Rows are points. The last column is the point's height on a tilted bowl or saddle (a function of degree 2), plus a little noise. Along how many of its main directions does it bend up, bend down or stay straight?
In the rows, zero is written as 100.

Points:
[[107, 114, 91],
[40, 81, 57],
[116, 103, 93],
[106, 106, 85],
[110, 70, 80],
[91, 28, 139],
[99, 65, 89],
[103, 149, 120],
[89, 108, 72],
[171, 127, 166],
[99, 103, 81]]
Directions: 1 up, 1 down, 0 straight

Points:
[[84, 116, 111, 103],
[170, 61, 87, 60],
[85, 161, 83, 65],
[150, 129, 95, 140],
[92, 74, 95, 130],
[57, 42, 128, 151],
[174, 100, 125, 86],
[84, 49, 68, 167],
[97, 163, 66, 77],
[113, 96, 119, 102],
[107, 132, 126, 103],
[98, 71, 122, 101],
[104, 102, 84, 124],
[112, 107, 111, 108],
[108, 83, 121, 97]]
Directions: 1 up, 1 down, 1 straight

Points:
[[104, 135, 86, 110],
[143, 146, 108, 124],
[73, 99, 81, 128],
[126, 56, 30, 164],
[62, 108, 121, 130],
[122, 139, 84, 110],
[144, 124, 90, 115],
[45, 92, 80, 153],
[114, 127, 146, 121],
[99, 75, 102, 125],
[71, 149, 68, 123],
[86, 40, 141, 143],
[112, 71, 110, 124],
[126, 95, 124, 116],
[117, 120, 71, 109]]
Directions: 2 up, 0 down, 1 straight

Points (26 x 5):
[[100, 76, 71, 123, 90],
[163, 141, 34, 85, 55],
[131, 81, 117, 48, 73],
[167, 134, 79, 126, 71],
[88, 99, 111, 103, 82],
[119, 115, 90, 62, 60],
[152, 48, 111, 118, 73],
[75, 78, 55, 87, 96],
[42, 133, 96, 39, 20],
[135, 72, 129, 149, 68],
[115, 78, 103, 104, 83],
[82, 81, 36, 86, 96],
[148, 50, 105, 103, 76],
[132, 116, 113, 55, 54],
[122, 77, 176, 112, 83],
[106, 129, 96, 73, 62],
[81, 91, 123, 74, 70],
[132, 73, 109, 75, 81],
[120, 92, 114, 76, 75],
[99, 170, 69, 84, 78],
[85, 121, 63, 66, 75],
[109, 137, 106, 93, 68],
[67, 70, 46, 94, 104],
[120, 102, 86, 74, 71],
[79, 83, 107, 89, 84],
[84, 99, 66, 68, 79]]
Directions: 1 up, 2 down, 1 straight

Points (25 x 5):
[[62, 119, 114, 64, 123],
[120, 5, 67, 149, 189],
[75, 68, 72, 100, 120],
[81, 65, 105, 117, 97],
[116, 103, 104, 136, 90],
[95, 127, 90, 106, 79],
[81, 94, 51, 42, 178],
[111, 120, 102, 78, 85],
[125, 132, 110, 94, 78],
[83, 131, 141, 131, 109],
[98, 150, 97, 105, 73],
[117, 61, 144, 94, 106],
[65, 76, 89, 87, 112],
[117, 71, 107, 110, 92],
[105, 74, 72, 76, 115],
[129, 111, 68, 107, 96],
[114, 57, 111, 121, 100],
[83, 115, 134, 94, 98],
[95, 160, 80, 123, 76],
[108, 60, 101, 34, 141],
[94, 115, 76, 86, 96],
[130, 124, 168, 86, 144],
[123, 113, 125, 140, 98],
[103, 110, 164, 135, 136],
[89, 97, 89, 112, 90]]
Directions: 3 up, 0 down, 1 straight

Points (43 x 7):
[[86, 118, 76, 89, 113, 96, 112],
[138, 64, 76, 124, 85, 81, 120],
[130, 126, 70, 53, 60, 126, 134],
[128, 104, 95, 152, 97, 72, 124],
[133, 80, 21, 60, 144, 66, 155],
[108, 138, 119, 133, 143, 143, 139],
[140, 138, 93, 146, 63, 95, 128],
[153, 67, 85, 137, 77, 166, 131],
[116, 67, 71, 90, 105, 104, 111],
[87, 141, 141, 143, 94, 80, 131],
[67, 92, 87, 95, 52, 135, 119],
[69, 112, 89, 85, 98, 77, 117],
[116, 84, 143, 120, 98, 99, 112],
[79, 127, 87, 91, 116, 130, 120],
[136, 124, 44, 86, 107, 124, 139],
[90, 153, 91, 103, 41, 83, 135],
[86, 117, 160, 132, 109, 96, 131],
[54, 128, 102, 98, 79, 116, 128],
[92, 77, 114, 105, 58, 136, 107],
[105, 129, 84, 133, 77, 137, 118],
[109, 101, 145, 61, 58, 89, 121],
[85, 85, 92, 174, 171, 118, 177],
[158, 153, 100, 91, 103, 91, 121],
[133, 105, 156, 118, 111, 109, 117],
[95, 74, 132, 140, 101, 97, 121],
[162, 109, 119, 88, 114, 86, 112],
[71, 154, 110, 138, 139, 64, 141],
[147, 110, 86, 80, 107, 116, 115],
[104, 75, 124, 79, 97, 153, 118],
[137, 128, 65, 91, 96, 94, 120],
[115, 102, 119, 127, 115, 98, 108],
[106, 112, 85, 76, 113, 105, 105],
[84, 31, 130, 59, 96, 139, 141],
[94, 60, 130, 92, 126, 107, 117],
[111, 90, 121, 105, 127, 63, 106],
[97, 105, 182, 134, 152, 93, 154],
[77, 142, 63, 78, 58, 114, 137],
[86, 124, 47, 116, 61, 97, 134],
[97, 69, 66, 165, 89, 152, 131],
[94, 118, 89, 157, 53, 176, 127],
[137, 119, 112, 127, 93, 121, 112],
[81, 148, 69, 48, 52, 43, 164],
[116, 104, 103, 107, 78, 157, 111]]
Directions: 5 up, 0 down, 1 straight

Points, 46 rows:
[[72, 58, 85, 133, 56, 43, 17],
[111, 77, 45, 149, 113, 123, 33],
[127, 103, 123, 86, 124, 87, 96],
[87, 160, 92, 69, 69, 89, 79],
[71, 89, 97, 72, 42, 95, 59],
[100, 128, 69, 73, 125, 124, 80],
[77, 105, 149, 73, 120, 123, 74],
[98, 107, 97, 96, 113, 64, 90],
[103, 80, 118, 99, 105, 114, 103],
[126, 62, 127, 76, 88, 114, 88],
[99, 87, 124, 75, 116, 78, 86],
[52, 56, 80, 99, 94, 137, 53],
[90, 134, 67, 108, 115, 133, 74],
[81, 52, 57, 112, 110, 133, 54],
[130, 115, 117, 105, 115, 138, 90],
[96, 77, 126, 91, 133, 106, 92],
[108, 129, 108, 121, 98, 76, 98],
[84, 121, 114, 57, 72, 195, 13],
[120, 91, 107, 125, 106, 99, 100],
[96, 88, 55, 84, 97, 75, 67],
[79, 98, 73, 96, 141, 121, 83],
[100, 118, 105, 79, 80, 137, 100],
[126, 77, 101, 106, 100, 128, 92],
[72, 59, 83, 50, 112, 112, 48],
[131, 130, 94, 102, 83, 111, 108],
[81, 103, 102, 127, 87, 84, 96],
[104, 132, 90, 107, 71, 148, 79],
[62, 95, 84, 102, 42, 140, 40],
[56, 91, 108, 87, 117, 88, 81],
[150, 95, 97, 56, 95, 116, 101],
[123, 101, 106, 139, 118, 131, 78],
[82, 101, 80, 108, 85, 123, 91],
[130, 77, 112, 140, 102, 95, 82],
[95, 95, 82, 114, 106, 93, 99],
[100, 112, 98, 84, 128, 130, 95],
[86, 105, 118, 107, 65, 84, 93],
[129, 127, 98, 142, 111, 108, 78],
[62, 111, 97, 131, 107, 84, 91],
[86, 90, 73, 111, 106, 124, 89],
[90, 47, 87, 115, 82, 117, 69],
[71, 95, 97, 142, 75, 119, 76],
[118, 166, 102, 112, 70, 130, 76],
[107, 87, 100, 69, 136, 83, 77],
[109, 113, 83, 104, 94, 71, 94],
[150, 94, 112, 92, 109, 92, 94],
[64, 80, 89, 67, 147, 95, 59]]
Directions: 0 up, 5 down, 1 straight

Points, 61 rows:
[[45, 116, 94, 150, 151, 108, 143, 117, 88],
[117, 152, 118, 101, 53, 123, 120, 89, 114],
[89, 88, 131, 104, 100, 142, 38, 68, 93],
[93, 74, 103, 114, 90, 120, 97, 105, 103],
[127, 108, 140, 83, 116, 86, 147, 85, 142],
[96, 102, 99, 127, 78, 45, 159, 121, 124],
[33, 107, 106, 168, 142, 84, 147, 88, 88],
[74, 124, 80, 69, 97, 152, 108, 121, 96],
[79, 144, 74, 105, 108, 95, 81, 92, 90],
[127, 174, 97, 122, 123, 168, 14, 109, 94],
[66, 82, 75, 40, 113, 134, 99, 61, 75],
[102, 141, 137, 60, 93, 175, 99, 86, 115],
[122, 104, 134, 105, 73, 96, 85, 142, 135],
[121, 59, 89, 66, 75, 116, 98, 152, 139],
[136, 60, 75, 114, 151, 111, 74, 88, 114],
[138, 125, 179, 134, 111, 129, 64, 87, 148],
[64, 82, 115, 84, 79, 145, 152, 117, 125],
[103, 41, 83, 127, 85, 123, 138, 98, 126],
[85, 46, 121, 85, 87, 140, 123, 135, 135],
[109, 58, 128, 126, 112, 77, 104, 116, 132],
[102, 117, 104, 84, 65, 87, 137, 125, 121],
[165, 73, 106, 104, 71, 99, 76, 108, 122],
[119, 106, 136, 130, 135, 112, 54, 144, 125],
[105, 130, 24, 104, 73, 144, 147, 125, 122],
[47, 138, 68, 149, 100, 104, 128, 82, 99],
[97, 125, 77, 90, 97, 90, 101, 31, 99],
[106, 55, 123, 84, 124, 104, 112, 95, 113],
[83, 134, 114, 126, 70, 98, 106, 84, 100],
[170, 74, 76, 80, 109, 114, 99, 142, 138],
[164, 139, 141, 44, 119, 117, 112, 158, 195],
[117, 114, 91, 94, 89, 124, 79, 56, 90],
[101, 110, 97, 139, 117, 93, 88, 72, 106],
[110, 62, 95, 100, 78, 95, 49, 55, 101],
[104, 108, 89, 118, 91, 84, 87, 107, 102],
[117, 110, 101, 59, 58, 98, 68, 51, 88],
[112, 140, 101, 141, 88, 98, 69, 94, 103],
[67, 63, 120, 82, 82, 162, 93, 104, 102],
[98, 81, 96, 131, 87, 113, 75, 109, 103],
[96, 103, 126, 57, 143, 117, 102, 109, 104],
[58, 117, 110, 151, 64, 72, 114, 126, 101],
[140, 42, 76, 36, 94, 111, 113, 36, 92],
[119, 76, 65, 113, 107, 86, 75, 100, 107],
[160, 100, 103, 109, 87, 121, 35, 69, 104],
[61, 83, 42, 73, 126, 93, 76, 89, 84],
[98, 89, 171, 97, 151, 97, 134, 149, 134],
[123, 117, 91, 58, 99, 71, 94, 135, 131],
[77, 92, 78, 151, 83, 173, 132, 83, 121],
[90, 41, 20, 76, 76, 92, 65, 81, 88],
[89, 118, 59, 113, 96, 105, 147, 83, 106],
[113, 102, 129, 109, 74, 68, 81, 80, 121],
[86, 103, 66, 136, 143, 79, 123, 86, 110],
[130, 69, 84, 166, 37, 108, 94, 101, 113],
[150, 98, 81, 142, 147, 100, 92, 75, 123],
[74, 102, 12, 79, 122, 101, 50, 61, 91],
[69, 112, 67, 108, 64, 87, 115, 146, 105],
[154, 81, 66, 154, 103, 78, 81, 72, 118],
[97, 90, 45, 108, 115, 102, 122, 164, 139],
[126, 82, 101, 92, 72, 81, 98, 119, 118],
[75, 101, 124, 81, 135, 120, 68, 91, 79],
[167, 91, 113, 180, 78, 103, 105, 100, 131],
[90, 112, 59, 34, 98, 138, 112, 113, 103]]
Directions: 4 up, 1 down, 3 straight

Points (75 x 9):
[[153, 89, 61, 102, 59, 53, 76, 84, 79],
[78, 195, 113, 16, 147, 85, 86, 75, 68],
[88, 114, 80, 118, 112, 68, 90, 61, 111],
[117, 173, 89, 89, 100, 97, 105, 93, 90],
[116, 127, 123, 85, 108, 96, 101, 127, 81],
[134, 106, 71, 46, 72, 79, 92, 145, 82],
[155, 123, 111, 82, 91, 108, 75, 118, 67],
[59, 86, 132, 40, 128, 111, 92, 118, 80],
[125, 95, 129, 93, 93, 99, 132, 91, 75],
[125, 90, 142, 124, 50, 106, 94, 76, 70],
[84, 61, 62, 123, 86, 82, 126, 110, 121],
[131, 193, 106, 107, 104, 84, 109, 129, 104],
[81, 105, 128, 64, 71, 115, 119, 62, 97],
[82, 102, 70, 165, 128, 105, 80, 115, 119],
[41, 114, 103, 129, 104, 27, 109, 117, 138],
[136, 117, 87, 96, 75, 117, 110, 100, 85],
[118, 96, 89, 103, 114, 133, 88, 112, 78],
[85, 77, 64, 107, 131, 28, 87, 134, 93],
[86, 100, 154, 79, 72, 114, 118, 81, 89],
[62, 78, 129, 81, 69, 123, 96, 41, 115],
[138, 126, 80, 183, 71, 77, 102, 135, 142],
[132, 88, 89, 91, 108, 179, 58, 36, 43],
[111, 58, 111, 76, 132, 116, 129, 150, 53],
[128, 121, 70, 136, 105, 148, 130, 64, 66],
[59, 132, 109, 82, 42, 112, 102, 138, 151],
[129, 161, 106, 91, 66, 132, 35, 41, 66],
[86, 121, 125, 79, 141, 110, 65, 77, 96],
[101, 122, 59, 102, 87, 125, 127, 137, 114],
[151, 111, 78, 96, 117, 77, 138, 77, 59],
[48, 129, 95, 90, 49, 86, 76, 171, 170],
[76, 74, 126, 80, 47, 100, 66, 119, 108],
[122, 95, 106, 139, 134, 119, 103, 132, 77],
[91, 124, 102, 102, 70, 63, 69, 68, 107],
[74, 90, 97, 123, 115, 116, 74, 151, 102],
[119, 104, 117, 112, 101, 104, 89, 87, 80],
[97, 111, 134, 121, 123, 191, 108, 97, 42],
[65, 72, 94, 81, 45, 163, 115, 124, 104],
[110, 90, 110, 104, 89, 76, 100, 88, 94],
[109, 125, 123, 89, 99, 104, 125, 95, 80],
[101, 91, 105, 100, 115, 117, 103, 86, 89],
[106, 93, 108, 51, 89, 71, 102, 103, 82],
[158, 42, 107, 142, 128, 96, 85, 166, 47],
[20, 87, 88, 141, 79, 53, 112, 110, 157],
[65, 61, 88, 96, 125, 53, 139, 152, 94],
[103, 87, 186, 127, 110, 52, 131, 109, 64],
[70, 107, 98, 164, 137, 104, 118, 38, 114],
[108, 119, 82, 110, 89, 102, 51, 79, 105],
[123, 81, 110, 85, 79, 63, 90, 66, 81],
[87, 115, 102, 46, 41, 46, 89, 110, 108],
[135, 124, 140, 92, 125, 82, 140, 76, 40],
[100, 194, 94, 76, 89, 104, 148, 102, 86],
[33, 76, 137, 50, 107, 120, 84, 72, 122],
[130, 65, 70, 124, 104, 78, 107, 113, 93],
[112, 128, 135, 114, 108, 87, 69, 85, 78],
[103, 110, 137, 64, 55, 93, 118, 86, 89],
[95, 48, 136, 51, 122, 59, 117, 97, 82],
[88, 78, 79, 94, 100, 117, 120, 139, 95],
[58, 60, 124, 126, 86, 86, 133, 106, 133],
[145, 107, 90, 86, 101, 131, 139, 102, 58],
[66, 154, 124, 142, 85, 67, 94, 113, 143],
[126, 62, 66, 120, 114, 80, 151, 119, 100],
[130, 111, 106, 103, 123, 52, 109, 104, 74],
[84, 96, 71, 116, 152, 23, 131, 7, 109],
[137, 79, 95, 81, 85, 87, 147, 81, 82],
[145, 114, 119, 127, 83, 88, 130, 75, 66],
[80, 52, 126, 105, 52, 107, 120, 50, 121],
[127, 127, 84, 165, 94, 78, 87, 108, 113],
[168, 113, 111, 111, 119, 158, 154, 96, 21],
[119, 95, 145, 101, 149, 95, 96, 107, 56],
[74, 131, 123, 157, 109, 72, 105, 56, 106],
[98, 100, 98, 58, 71, 35, 98, 106, 92],
[143, 101, 134, 99, 145, 154, 137, 159, 20],
[71, 108, 87, 114, 54, 50, 51, 68, 122],
[84, 86, 129, 104, 83, 133, 74, 52, 89],
[67, 72, 130, 134, 102, 94, 95, 109, 107]]
Directions: 2 up, 4 down, 2 straight

Points:
[[90, 123, 100, 121, 135, 98, 102, 111, 105],
[80, 128, 59, 81, 73, 98, 105, 99, 136],
[89, 117, 107, 97, 104, 141, 141, 75, 124],
[113, 117, 90, 85, 102, 117, 94, 111, 102],
[125, 103, 117, 103, 97, 70, 101, 40, 134],
[120, 125, 121, 96, 114, 124, 95, 99, 101],
[131, 76, 93, 74, 108, 80, 149, 130, 86],
[93, 103, 108, 120, 106, 132, 118, 107, 130],
[94, 113, 111, 99, 72, 97, 115, 76, 125],
[63, 92, 106, 69, 72, 124, 84, 100, 156],
[93, 112, 96, 48, 125, 105, 84, 110, 104],
[81, 90, 137, 126, 59, 111, 110, 80, 188],
[100, 91, 89, 54, 65, 89, 131, 109, 122],
[115, 113, 103, 152, 100, 96, 125, 77, 129],
[117, 88, 114, 126, 104, 74, 85, 130, 85],
[116, 99, 73, 123, 142, 94, 103, 88, 118],
[113, 129, 86, 72, 126, 88, 95, 117, 84],
[94, 109, 87, 100, 126, 110, 117, 75, 103],
[101, 108, 118, 95, 81, 76, 78, 121, 99],
[144, 130, 116, 104, 98, 119, 110, 85, 100],
[123, 63, 122, 102, 105, 107, 136, 125, 113],
[105, 115, 103, 87, 71, 98, 73, 105, 119],
[117, 137, 141, 117, 43, 113, 67, 116, 140],
[79, 118, 115, 119, 121, 104, 118, 92, 116],
[108, 110, 125, 86, 117, 109, 72, 104, 99],
[119, 39, 117, 141, 117, 58, 84, 73, 141],
[80, 90, 38, 71, 100, 118, 85, 98, 153],
[112, 58, 135, 92, 99, 71, 120, 88, 109],
[119, 92, 78, 79, 88, 87, 117, 88, 106],
[97, 110, 93, 103, 80, 100, 83, 85, 126],
[120, 132, 108, 133, 122, 123, 83, 132, 82],
[62, 89, 93, 118, 162, 68, 55, 87, 123],
[114, 139, 77, 61, 114, 109, 48, 102, 114],
[87, 120, 78, 102, 93, 95, 74, 79, 129],
[59, 112, 55, 100, 111, 130, 119, 95, 152],
[100, 87, 98, 80, 55, 116, 123, 93, 144],
[76, 93, 47, 110, 101, 92, 69, 5, 145],
[73, 68, 63, 91, 70, 88, 94, 98, 147],
[138, 90, 120, 110, 84, 115, 89, 53, 140],
[98, 97, 89, 117, 120, 115, 117, 130, 113],
[90, 78, 94, 97, 134, 68, 88, 91, 93],
[98, 105, 85, 71, 103, 107, 113, 95, 104],
[132, 104, 98, 121, 52, 91, 108, 87, 137],
[109, 60, 138, 127, 108, 42, 106, 111, 112],
[120, 43, 88, 158, 104, 109, 91, 84, 145],
[103, 126, 69, 96, 107, 117, 120, 77, 109],
[99, 84, 134, 39, 117, 113, 123, 136, 144],
[78, 123, 123, 85, 114, 116, 98, 63, 103],
[53, 100, 96, 75, 98, 98, 106, 123, 128],
[85, 74, 107, 115, 105, 103, 73, 104, 123],
[80, 137, 69, 121, 137, 82, 109, 67, 125],
[96, 124, 116, 80, 102, 124, 68, 117, 110],
[88, 89, 107, 118, 114, 104, 99, 119, 115],
[98, 84, 55, 117, 120, 86, 95, 94, 126],
[58, 109, 100, 85, 103, 105, 117, 117, 124],
[86, 115, 90, 66, 119, 57, 92, 93, 81],
[128, 96, 137, 93, 93, 74, 111, 131, 78],
[50, 110, 111, 65, 74, 102, 76, 141, 159],
[109, 120, 77, 68, 49, 80, 102, 58, 158],
[124, 137, 95, 152, 71, 121, 102, 77, 137],
[108, 116, 112, 113, 90, 111, 87, 93, 114]]
Directions: 4 up, 1 down, 3 straight

Points (72 x 9):
[[78, 140, 143, 87, 88, 72, 106, 119, 109],
[55, 111, 70, 80, 115, 102, 114, 69, 88],
[111, 93, 105, 80, 98, 151, 86, 58, 91],
[105, 98, 62, 97, 117, 50, 156, 110, 66],
[142, 123, 152, 85, 96, 149, 89, 93, 109],
[123, 133, 61, 93, 117, 60, 85, 105, 68],
[80, 77, 126, 88, 151, 61, 89, 98, 94],
[65, 125, 121, 57, 127, 120, 105, 104, 93],
[159, 72, 94, 92, 62, 104, 96, 114, 106],
[112, 88, 48, 102, 108, 138, 119, 107, 49],
[76, 126, 109, 64, 68, 92, 76, 126, 94],
[42, 91, 138, 99, 105, 118, 72, 87, 97],
[95, 111, 94, 159, 148, 66, 85, 152, 50],
[85, 42, 85, 130, 131, 110, 110, 115, 54],
[75, 55, 73, 101, 149, 93, 130, 71, 61],
[143, 90, 83, 125, 136, 113, 149, 138, 33],
[102, 91, 150, 113, 104, 131, 171, 97, 67],
[130, 96, 106, 84, 32, 96, 80, 164, 85],
[80, 90, 65, 100, 107, 113, 138, 173, 47],
[127, 43, 88, 115, 98, 68, 71, 119, 79],
[109, 141, 84, 132, 90, 79, 74, 122, 76],
[95, 118, 98, 81, 96, 74, 78, 133, 92],
[97, 118, 113, 134, 113, 56, 125, 110, 88],
[109, 112, 126, 83, 88, 119, 101, 123, 101],
[107, 83, 119, 56, 122, 123, 131, 78, 81],
[103, 94, 88, 98, 128, 97, 99, 89, 87],
[120, 94, 85, 106, 50, 60, 88, 124, 85],
[103, 121, 57, 124, 55, 125, 102, 83, 67],
[71, 124, 98, 102, 121, 56, 61, 71, 87],
[87, 101, 82, 78, 100, 87, 89, 113, 92],
[71, 58, 71, 101, 112, 100, 88, 100, 73],
[112, 93, 116, 75, 58, 120, 113, 107, 101],
[74, 132, 85, 145, 66, 86, 71, 75, 73],
[105, 106, 156, 97, 125, 114, 144, 83, 82],
[128, 89, 115, 82, 90, 111, 129, 29, 82],
[100, 101, 95, 104, 135, 149, 56, 111, 71],
[104, 66, 143, 104, 88, 60, 134, 104, 93],
[109, 73, 173, 87, 125, 64, 147, 95, 81],
[66, 139, 166, 106, 147, 145, 135, 128, 69],
[47, 142, 85, 152, 130, 78, 111, 66, 74],
[122, 58, 81, 45, 70, 63, 116, 157, 51],
[112, 139, 120, 95, 87, 117, 83, 60, 102],
[58, 59, 32, 122, 51, 74, 97, 83, 38],
[88, 120, 103, 75, 114, 91, 67, 131, 90],
[62, 135, 97, 93, 112, 81, 141, 64, 102],
[102, 93, 114, 85, 92, 93, 88, 92, 109],
[127, 123, 82, 98, 123, 85, 108, 82, 81],
[85, 75, 58, 105, 55, 124, 50, 102, 67],
[121, 53, 82, 105, 140, 93, 65, 87, 75],
[76, 55, 79, 73, 128, 145, 106, 131, 49],
[71, 87, 104, 63, 46, 110, 82, 79, 93],
[57, 129, 111, 107, 138, 127, 135, 72, 82],
[94, 112, 72, 157, 84, 68, 123, 95, 64],
[106, 80, 115, 168, 77, 93, 113, 89, 74],
[106, 71, 95, 89, 94, 96, 135, 66, 83],
[82, 108, 68, 101, 121, 153, 121, 102, 52],
[93, 67, 70, 104, 106, 118, 85, 81, 75],
[90, 137, 85, 134, 102, 111, 61, 145, 62],
[134, 90, 101, 195, 131, 64, 110, 90, 28],
[126, 117, 77, 87, 80, 95, 86, 105, 95],
[83, 76, 98, 103, 126, 89, 104, 62, 87],
[59, 74, 120, 117, 114, 61, 116, 77, 102],
[79, 129, 95, 117, 93, 73, 88, 65, 90],
[128, 84, 93, 58, 131, 29, 139, 88, 63],
[50, 71, 94, 114, 112, 142, 140, 77, 64],
[99, 86, 83, 95, 73, 116, 121, 93, 86],
[110, 98, 92, 107, 66, 120, 114, 158, 73],
[130, 100, 72, 64, 137, 125, 134, 86, 55],
[99, 100, 153, 124, 101, 126, 127, 136, 86],
[99, 55, 101, 97, 74, 121, 48, 94, 98],
[122, 67, 121, 129, 100, 76, 102, 124, 88],
[106, 73, 28, 131, 146, 116, 133, 111, 7]]
Directions: 1 up, 7 down, 0 straight

Points:
[[74, 112, 83, 99, 95, 83, 122, 76, 110],
[122, 93, 138, 103, 95, 105, 94, 124, 104],
[100, 57, 107, 100, 90, 33, 100, 96, 112],
[106, 108, 118, 112, 82, 105, 77, 72, 105],
[86, 124, 128, 97, 109, 101, 71, 73, 85],
[59, 60, 106, 103, 97, 90, 117, 103, 77],
[91, 141, 91, 101, 110, 140, 96, 113, 92],
[108, 79, 79, 69, 104, 72, 126, 141, 115],
[92, 117, 86, 95, 110, 125, 101, 92, 95],
[98, 126, 85, 95, 137, 109, 114, 103, 100],
[97, 103, 152, 91, 118, 97, 91, 82, 98],
[102, 103, 112, 99, 111, 67, 96, 130, 90],
[82, 99, 77, 113, 88, 75, 111, 90, 108],
[99, 113, 120, 98, 111, 91, 46, 108, 70],
[136, 147, 64, 137, 132, 45, 124, 103, 184],
[78, 91, 138, 114, 111, 96, 90, 100, 85],
[54, 70, 107, 72, 133, 119, 105, 124, 70],
[128, 109, 93, 97, 117, 46, 98, 130, 114],
[57, 115, 140, 115, 87, 111, 77, 102, 81],
[130, 105, 103, 95, 105, 87, 77, 90, 115],
[80, 118, 45, 76, 27, 127, 128, 73, 119],
[106, 91, 107, 111, 116, 88, 116, 102, 104],
[115, 143, 71, 92, 117, 84, 86, 101, 109],
[91, 78, 79, 58, 72, 102, 105, 115, 99],
[104, 83, 86, 77, 129, 69, 101, 135, 96],
[86, 128, 71, 69, 126, 98, 82, 93, 80],
[93, 87, 107, 121, 121, 63, 100, 94, 106],
[116, 91, 108, 87, 89, 74, 106, 108, 109],
[74, 76, 94, 119, 83, 149, 74, 107, 76],
[107, 102, 70, 109, 43, 96, 71, 83, 106],
[195, 105, 105, 110, 107, 122, 56, 92, 195],
[138, 89, 129, 96, 70, 115, 129, 60, 125],
[75, 100, 103, 135, 61, 82, 89, 103, 90],
[102, 75, 140, 103, 103, 93, 92, 93, 103],
[88, 79, 126, 125, 66, 131, 67, 107, 88],
[110, 124, 121, 78, 93, 115, 98, 106, 100],
[87, 61, 142, 75, 112, 93, 112, 77, 114],
[96, 82, 91, 89, 77, 126, 103, 138, 92],
[71, 77, 87, 94, 88, 100, 71, 103, 67],
[135, 117, 98, 107, 92, 100, 113, 123, 119],
[97, 89, 71, 128, 119, 107, 97, 106, 96],
[129, 72, 52, 113, 124, 88, 90, 64, 155],
[97, 108, 87, 72, 75, 106, 78, 118, 88],
[76, 74, 88, 123, 114, 78, 90, 140, 60],
[89, 102, 92, 100, 93, 102, 114, 139, 89],
[72, 122, 79, 132, 131, 58, 81, 77, 126],
[58, 150, 121, 91, 173, 93, 107, 133, 58],
[117, 50, 104, 119, 138, 162, 95, 86, 131],
[90, 73, 101, 82, 88, 91, 97, 61, 106],
[119, 127, 125, 93, 84, 97, 124, 94, 110],
[112, 92, 128, 104, 59, 165, 93, 107, 125],
[154, 80, 75, 109, 114, 40, 88, 78, 172],
[113, 105, 121, 84, 103, 108, 88, 97, 102],
[103, 117, 127, 57, 133, 107, 111, 80, 99],
[140, 84, 93, 104, 108, 123, 76, 99, 130],
[136, 126, 81, 80, 91, 97, 115, 137, 128],
[90, 91, 118, 112, 131, 81, 88, 78, 101],
[79, 117, 126, 87, 60, 89, 106, 128, 95],
[80, 70, 110, 101, 109, 77, 67, 96, 80],
[81, 107, 123, 80, 115, 90, 49, 83, 72],
[101, 81, 126, 90, 94, 128, 103, 124, 100],
[100, 98, 106, 89, 43, 66, 76, 123, 85],
[69, 94, 101, 141, 88, 53, 50, 104, 86],
[101, 87, 78, 89, 126, 94, 106, 101, 105],
[76, 94, 98, 87, 111, 101, 76, 107, 71]]
Directions: 4 up, 2 down, 2 straight
